Rows are points. Each copy is the shape, with its points in the same order, stretched, turned, moved and blurred by noise. Is it also mirrored, or only turned?

Shape (6 x 2)
[[-2.2 -2.0]
 [-5.0 -1.6]
 [-0.8  1.7]
 [-0.1 -2.0]
 [ 2.4  4.4]
 [-0.4  2.4]]
Copy 1 (6 x 2)
[[-0.2  2.3]
 [ 1.6  3.3]
 [ 1.9 -0.7]
 [-1.3  1.1]
 [ 1.9 -4.1]
 [ 1.9 -1.2]]
Copy 1 is: only turned
Copy 2 (6 x 2)
[[ 0.1  1.6]
 [ 2.8  3.3]
 [ 2.9 -0.5]
 [-1.9  0.1]
 [ 3.4 -3.2]
 [ 3.3 -0.8]]
Copy 2 is: only turned
Copy 3 (6 x 2)
[[-4.0  3.0]
 [-3.8  6.7]
 [ 1.3  1.2]
 [-3.7 -0.2]
 [ 5.1 -3.0]
 [ 2.1  0.9]]
Copy 3 is: only turned
Copy 4 (6 x 2)
[[-1.7 -1.4]
 [-5.7 -1.6]
 [-1.9  2.4]
 [ 1.1 -0.7]
 [ 0.8  5.1]
 [-1.3  3.0]]
Copy 4 is: only turned

Shape (10 x 4)
[[-0.3  2.2  2.9 -0.3]
 [ 1.4  6.2  3.8  5.1]
 [-2.1 -0.6 -0.3  0.9]
 [-2.2 -0.4 -2.5 -2.0]
 [ 2.3  1.9  1.3  0.8]
 [-1.1 -4.2 -1.0 -1.9]
 [ 0.7  2.1  0.1 -0.7]
 [ 3.0  2.0  2.1  4.1]
 [-0.8 -1.7 -3.4 -3.1]
 [ 2.1  4.0  1.2  5.0]]
Copy 1 (10 x 4)
[[-1.6  1.3 -2.1 -2.0]
 [-3.6  6.7 -2.2 -1.9]
 [ 0.5  1.6 -0.7  1.0]
 [ 2.4  0.7 -0.4 -0.8]
 [-1.7  0.9  0.2 -2.5]
 [ 1.2 -3.5  0.5  0.3]
 [-0.5  1.7 -0.2 -2.6]
 [-3.5  2.7  0.7 -1.6]
 [ 2.5 -1.6  1.1 -1.2]
 [-2.8  6.0  0.1 -0.8]]
Copy 1 is: only turned
Copy 2 (10 x 4)
[[-3.7  0.1 -2.3 -0.7]
 [-9.0 -0.5 -1.2 -5.0]
 [-1.0 -1.7  1.9  2.5]
 [ 0.0 -0.3  1.5  5.6]
 [-3.6  1.3 -0.1 -1.7]
 [ 2.2 -1.3  1.8  3.6]
 [-3.7  0.9 -0.1  0.6]
 [-5.0 -0.3  1.8 -4.0]
 [ 1.3  0.5  2.6  5.9]
 [-6.7 -0.8  2.2 -3.5]]
Copy 2 is: only turned
